Every row gives one point. Each copy is the shape, with its points in the same order, turned, moved and blurred by noise. Say if it was mirrored as well.

Shape, 6 rows:
[[ 33 -39]
 [ 25  29]
 [-14 -38]
 [-38 -22]
 [ 21   2]
 [ 21 -34]]
Copy 1 (6 x 2):
[[-38   4]
 [ 21  28]
 [-18 -35]
 [ 10 -51]
 [ -1  11]
 [-38 -11]]
Copy 1 is: mirrored
Copy 2 (6 x 2):
[[ 55 -36]
 [-13 -48]
 [ 42   7]
 [ 18  27]
 [ 11 -37]
 [ 47 -24]]
Copy 2 is: mirrored
Copy 3, 6 rows:
[[ 54  35]
 [-13  45]
 [ 42 -11]
 [ 19 -29]
 [ 12  33]
 [ 47  24]]
Copy 3 is: only turned

Shape:
[[ -2 -37 -30]
 [ 24  -3  17]
 [-11  27  48]
 [-26  20  39]
 [-32  17 -30]
 [ 31 -29 -26]
 [ 41 -45  26]]
Copy 1:
[[-28 -32  15]
 [ -8  29  23]
 [-23  65 -15]
 [-34  53 -22]
 [-12  -8 -43]
 [ -4 -19  34]
 [-28  18  64]]
Copy 1 is: only turned
Copy 2:
[[-21  -9  26]
 [  0  38   4]
 [ 47  41 -21]
 [ 47  24 -24]
 [ -8 -23 -30]
 [-39  22  33]
 [  1  64  52]]
Copy 2 is: mirrored
Copy 3, 7 rows:
[[ 16  44  19]
 [ 37   1 -26]
 [  6 -43 -29]
 [ -5 -39 -15]
 [-34  22  -7]
 [ 40  51  -7]
 [ 76  11  -2]]
Copy 3 is: mirrored
Copy 4, 7 rows:
[[-19 -30 -20]
 [ 19 -22  29]
 [ 19  37  31]
 [  9  42  26]
 [-12  23 -37]
 [ -4 -43  -7]
 [ -8 -52  47]]
Copy 4 is: only turned

Shape (8 x 3):
[[-31  38   5]
 [ 33 -24  10]
 [-24 -17  17]
 [ 20 -47  38]
 [ 28  38 -37]
 [ 17 -30 -35]
 [-25  -4 -20]
 [  3  49 -56]]
Copy 1, 8 rows:
[[-29  14  35]
 [ 15 -27 -27]
 [ 17 -14  28]
 [ 33 -55  -9]
 [-33  35 -35]
 [ 31  14 -31]
 [ 12  23  17]
 [-31  61 -17]]
Copy 1 is: mirrored
Copy 2, 8 rows:
[[-20   0 -28]
 [ 13  20  51]
 [-11 -26  25]
 [ -9  -6  77]
 [ 29  51 -14]
 [ 51   4  30]
 [ 19 -19  -5]
 [ 38  34 -44]]
Copy 2 is: only turned
Copy 3, 8 rows:
[[-38 -44   6]
 [ 22  23  -2]
 [ -2 -11  37]
 [ 47  15  28]
 [-42   7 -45]
 [-20  46   6]
 [-38   2  24]
 [-72   1 -37]]
Copy 3 is: mirrored

Shape (10 x 4):
[[  0 -17 -29 -12]
 [-30 -42 -44 -40]
 [ 16 -31  33  34]
 [ 38  11   0  29]
 [ 35  44 -21  36]
 [ 26  11  -3 -19]
 [ 35   7  31   6]
 [ -7 -32 -38 -28]
 [-10 -45  18   4]
 [-20   9   8  25]]
Copy 1 (10 x 4):
[[ 10 -50  10   0]
 [-22 -81  30  -7]
 [  7 -11 -36  51]
 [ 50  -3 -20  16]
 [ 65   4 -23 -19]
 [ 25  -8  24   8]
 [ 26  17  -3  34]
 [  0 -66  24   0]
 [-19 -37 -15  38]
 [ -1  -8 -34  -7]]
Copy 1 is: only turned
Copy 2:
[[ -1  15  -3  37]
 [ -3  11 -41  68]
 [-11 -39  26 -11]
 [  1  15  47 -11]
 [ 26  44  54 -12]
 [-17  37   5  -2]
 [-17   6  21 -34]
 [-10  15 -22  55]
 [-11 -37  -9  12]
 [ 32  -7   3  -7]]
Copy 2 is: mirrored
Copy 3:
[[-58  -1  17 -19]
 [-95   2  -2 -31]
 [-15  24   4  44]
 [  0 -13  37  14]
 [ 24 -37  34 -16]
 [-18  11  29 -35]
 [  5  26  22   2]
 [-78  -7  16 -32]
 [-50  26  -8  22]
 [-16  -6 -30   8]]
Copy 3 is: only turned
Copy 4:
[[  4  11 -37 -19]
 [  5  50 -54 -46]
 [ -8 -34  25 -38]
 [ -2 -43  -4  11]
 [-18 -37 -19  44]
 [ 29  -5 -14  11]
 [ 20 -28  21   4]
 [ 11  25 -49 -36]
 [ -5   2   8 -52]
 [-29   6  10  -2]]
Copy 4 is: only turned

Shape:
[[ 29  -4 -55  -5 -21  10]
 [-33   9 -10  30  14  30]
 [ 35  10  19 -25  51 -25]
 [ 19  11   5 -39  34  53]
 [ 26  37 -44  16 -15  -2]
 [ 20  36 -14  13 -38  23]
 [-36 -11 -24  35 -12   1]
 [ 25  31 -57  20 -18  26]
 [-40  21 -59 -40  50 -27]
 [ -7  44  -6 -16  34  -8]
 [-35 -41  -1  -6 -22 -10]
 [-48 -22  -2 -43 -35  19]]
Copy 1:
[[  7  15  -4   3 -64  45]
 [ 21  30  28 -29 -38 -29]
 [-63   0   6  17   4  -6]
 [-33  71  22   3  -6  11]
 [-14  12 -17 -17 -80   6]
 [ -1  38 -34 -41 -56  12]
 [ 48  -2  11 -23 -42 -15]
 [ -5  32  -6 -23 -88  21]
 [  0  18  16  77 -55 -39]
 [-33  26  -3  13 -33 -39]
 [ 53  -3   0   2   7   5]
 [ 59  46 -18  18   8   6]]
Copy 1 is: mirrored
Copy 2, 12 rows:
[[ -7 -35  53  21  16   9]
 [-46  -3 -27  -5  17  17]
 [ -7  22   7  54 -56 -30]
 [-46 -28  13  -4 -46 -40]
 [-17 -28  30  36  -4  42]
 [  2 -46  13  -2 -13  40]
 [-21  11  -6  -1  36  26]
 [-27 -54  28  21   3  42]
 [-77  51  56  25 -10   9]
 [-42  18  12  18 -45  14]
 [  4  31  14 -25  33  -8]
 [-15  20  26 -69   7  -7]]
Copy 2 is: only turned

Shape:
[[-25 -25  19 -34  17  27  12 -19]
 [ 26  36  -1 -20  11  26 -21 -14]
 [ 21 -18 -28  87  48   9  -5 -17]
 [-16 -13   3 -27   9   7 -23  18]
 [  1 -24 -37 -33   6 -27  30  55]
 [ 10 -19   7 -12 -10  38 -22 -16]
 [-32   3   3 -28  -9  -3   4  -4]
 [ 28 -26 -31 -13  -3 -45  -3 -19]
 [ 22  20  18 -29   7  -9 -22   3]
 [ 29 -31 -28 -33  10 -13  43   5]
 [ 27 -29  29   3  16  24  11  18]
 [ 25  -5   1  57  -5  11 -11 -18]]
Copy 1:
[[-11 -34  36  17  17 -22  17  18]
 [-12   6   7 -19  19  29 -18 -17]
 [ 31 -10 -22 -95 -10 -51 -32   5]
 [-11  -4  31  -9  -7   6   1  37]
 [-25  42  37   2 -60 -42  14  14]
 [  7 -16   6 -19  17  12  29  16]
 [ -5 -14  20  26 -15  -3 -13  16]
 [ 38  52  27  -4  -2 -24 -10   3]
 [-18  29  10   0  12  15 -14  23]
 [-13  40  30  -3 -13 -52  25 -14]
 [-33  -1 -11 -20  20 -38  21  29]
 [ 26  -2 -34 -45  -3 -15 -18   0]]
Copy 1 is: only turned
Copy 2, 12 rows:
[[  3  13  13  39  10 -15 -19  12]
 [ 22 -12 -10  12   3  17  40 -27]
 [-24  76 -37 -18 -68  15  14 -27]
 [-12 -23 -12  13  -4   7 -16   7]
 [-58 -44  23   2 -47 -15   7  28]
 [ -4  13 -12   0  29  -4   2 -14]
 [ 14 -13  12   6  -7  -1  -8  31]
 [-36   8  45 -21 -25  38  11   4]
 [ 13 -32  13   4  -8  23   8 -26]
 [-48  -3  49  13 -30 -12  26   2]
 [-19   6   3   8 -18 -30  -9 -42]
 [  3  45 -16 -41 -25   4  12 -31]]
Copy 2 is: mirrored
Copy 3, 12 rows:
[[-23  31  -9 -29  29  -4   2  -5]
 [ 22  28   6   8  -5  50  19  12]
 [ 37 -84  33 -30  -5   7  -9  34]
 [ 25  33   5   0  11 -17   9 -14]
 [ 26   7 -49   3 -40 -52   8 -15]
 [  8   9   6   5  35  12  35   7]
 [  5  21 -13  -6   5   1   4 -44]
 [ 53 -19 -57   3  13   5  -3 -10]
 [ 28  31  -9  23   2  25 -12  -1]
 [ 11  -5 -68  -9 -14 -18  11  15]
 [-11   2  -2  18  12 -19  -3  35]
 [ 17 -55  21  17  18  22   6   9]]
Copy 3 is: only turned
